Each row of a before or after table is a point. One or more steps were done to the points. Then noise was added and the rows were shuffled. The steps act on columns, c1 being the first. Write out the steps. A step turns or swaps two columns, mirrors them in a line or flattens them onto one, adds a multiple of one to another, or multiplies or shifts one. Angles are multiples of 10 degrees, from the lower column toward the higher: turns from -170 to 170, lines from 10 to 170 but not 90. Use the fewest steps. Two steps may share a column if one is a turn and the other turns, adds or multiplies; they go together, in the order done. Otherwise the lowest column goes first.

Before (13 x 3):
[[  5.3   2.6  -1.1]
 [  5.6  -4.5   6.7]
 [-10.1   2.0  -5.9]
 [  2.2   1.6   2.3]
 [  4.9  -2.1   1.5]
 [ -1.0  -2.9   5.9]
 [ -3.1   0.3  -3.3]
 [ -6.0   5.5  -1.1]
 [  0.7   4.6   1.7]
 [  3.2  -2.6   4.5]
 [ -0.6  -4.6   0.0]
 [ -5.9  -2.1  -5.8]
 [  0.0  -4.2   3.4]]
After (13 x 3):
[[ -5.8   5.4  -2.2]
 [ -3.6   0.1  -6.9]
 [  0.2  -3.9   6.6]
 [  0.6   4.8   3.6]
 [  5.0  -2.2   3.5]
 [  3.0  -2.6   8.8]
 [  2.2   1.6   4.6]
 [ -6.1  -1.9 -11.8]
 [ -0.9  -3.2  11.8]
 [-10.1   2.1 -11.7]
 [  5.5   2.6  -2.2]
 [ -0.5  -4.5   0.1]
 [  5.5  -4.2  13.5]]
Steps: multiply c3 by 2

Before (9 x 8):
[[ 2.1 -3.1 -2.7  1.3  3.3  5.6  3.0 -6.3]
 [ 3.3 -8.4  1.4  4.0  0.0  3.7 -1.8 -5.7]
 [ 2.2 -0.9 -1.4  4.6 -0.1  7.0 -4.9 -6.0]
 [-4.3 -3.4  0.3  0.9  0.5 -0.8 -3.8  1.1]
 [-1.2  4.1 -0.9  1.3 -4.4 -8.5 -2.0 -2.0]
 [-3.7  0.9  9.9 -6.9 -3.2 -0.7  5.2  0.9]
 [ 8.5  1.2  1.3 -0.9  3.0  4.1  2.7 -0.5]
 [ 1.4  4.7  3.7 -4.1 -7.1 -0.6  9.6  5.9]
 [ 6.0  4.3  2.1  6.1  2.3  3.6  6.9 -0.6]]
After (9 x 8):
[[ 0.6 -1.0  2.7  0.3  0.8  7.1 -5.1 -5.4]
 [-3.7  1.2  6.9 -0.8 -4.0 -1.2  5.3  7.0]
 [-4.1 -3.0 -0.4 -0.1  0.9 -0.9 -3.7  1.1]
 [-1.7  3.6  0.8 -0.9 -4.1 -8.4 -2.0 -2.3]
 [ 1.6 -8.4  4.8  0.4  0.7  3.6 -1.9 -3.3]
 [ 8.5  1.5  1.1  0.6  2.9  4.0  2.8  0.3]
 [ 3.2  5.1 -1.1 -1.2 -7.4 -0.3  9.9  6.9]
 [ 0.3 -3.4  1.8  0.9  3.6  5.4  3.1 -6.4]
 [ 5.8  4.6  1.9  0.6  3.3  3.8  6.9  1.4]]
Steps: add 0.3 times c8 to c1; turn c3 and c8 by 40 degrees; flatten c4 and c5 onto the line at 80 degrees

Before (10 x 12):
[[-2.6 -7.3 -6.3  1.4  2.1  0.4  1.3  0.4 -6.4  5.6 -1.9  5.4]
 [-1.4  2.4  0.8 -2.3 -0.3  3.3  2.7  3.9 -2.9 -5.7 -5.0  7.9]
 [ 2.9  1.4 -5.5 -0.2  3.9  3.0  6.8  4.1  5.3 -2.7  7.0  3.4]
 [-4.1  1.0  2.2 -2.5 -1.9 -7.9  3.7 -8.1 -3.8  3.5  8.6 -2.4]
 [ 1.7  0.2 -0.1  7.0 -5.4  1.2  0.4 -3.3  3.6 -2.0  1.1 -2.0]
 [ 7.7  2.4  0.9  7.7 -0.3 -5.3  2.1 -4.7 -4.1  1.5  6.4  6.2]
 [ 0.2 -5.3 -3.7 -4.7  3.4  2.2 -1.7  3.2 -1.7 -3.0 -4.3 -4.7]
 [ 7.0 -3.9  2.4 -2.2  2.3  2.5  5.6  1.2  5.6  4.0  5.0 -1.3]
 [ 1.1 -4.5  2.0 -1.3 -5.9 -6.2 -3.4 -5.4 -3.0 -1.0 -2.6  6.6]
 [-2.9 -9.0 -4.7 -2.8 -0.7 -1.4 -2.0  5.4 -6.9  3.8  4.7 -3.9]]
After (10 x 12):
[[ 6.9 -1.6  2.3 -2.8  2.7 -4.1  5.9  0.8  1.2 -2.4  5.1 -1.1]
 [ 7.9  3.9  0.9  6.5 -0.4  3.5  1.5 -4.9  0.6 -4.0  6.6  6.3]
 [-3.8 -1.0  2.3 -1.7 -1.8  5.2  2.5 -7.9  0.8 -7.0  8.3 -2.1]
 [-1.6 -0.1  1.3 -0.9 -0.4 -0.1  2.3  3.8  0.1  6.3 -4.7  8.1]
 [-2.6 -1.3 -6.6 -2.5  1.6 -3.0  0.0  0.4 -0.2 -5.1 -1.8  5.4]
 [ 0.8 -1.5  2.2 -3.0 -6.0  5.6 -3.7 -5.8 -0.6 -2.4 -3.1  6.6]
 [ 1.6  3.1  0.2  5.1 -5.3  0.3  1.5 -3.5  0.3  1.9  1.5 -2.2]
 [ 2.9  0.9 -5.8  0.7  4.1 -1.4  7.1  4.6  1.3  3.3  6.5  3.7]
 [-3.0 -3.2 -5.0 -6.0 -0.6 -0.9 -2.9  5.6  0.1 -3.7  4.8 -4.1]
 [ 0.4 -4.0 -3.8 -5.6  4.1 -0.4 -2.5  2.5 -0.5  2.9 -4.7 -5.1]]
Steps: flatten c2 and c4 onto the line at 60 degrees; turn c6 and c10 by 150 degrees; flatten c7 and c9 onto the line at 10 degrees
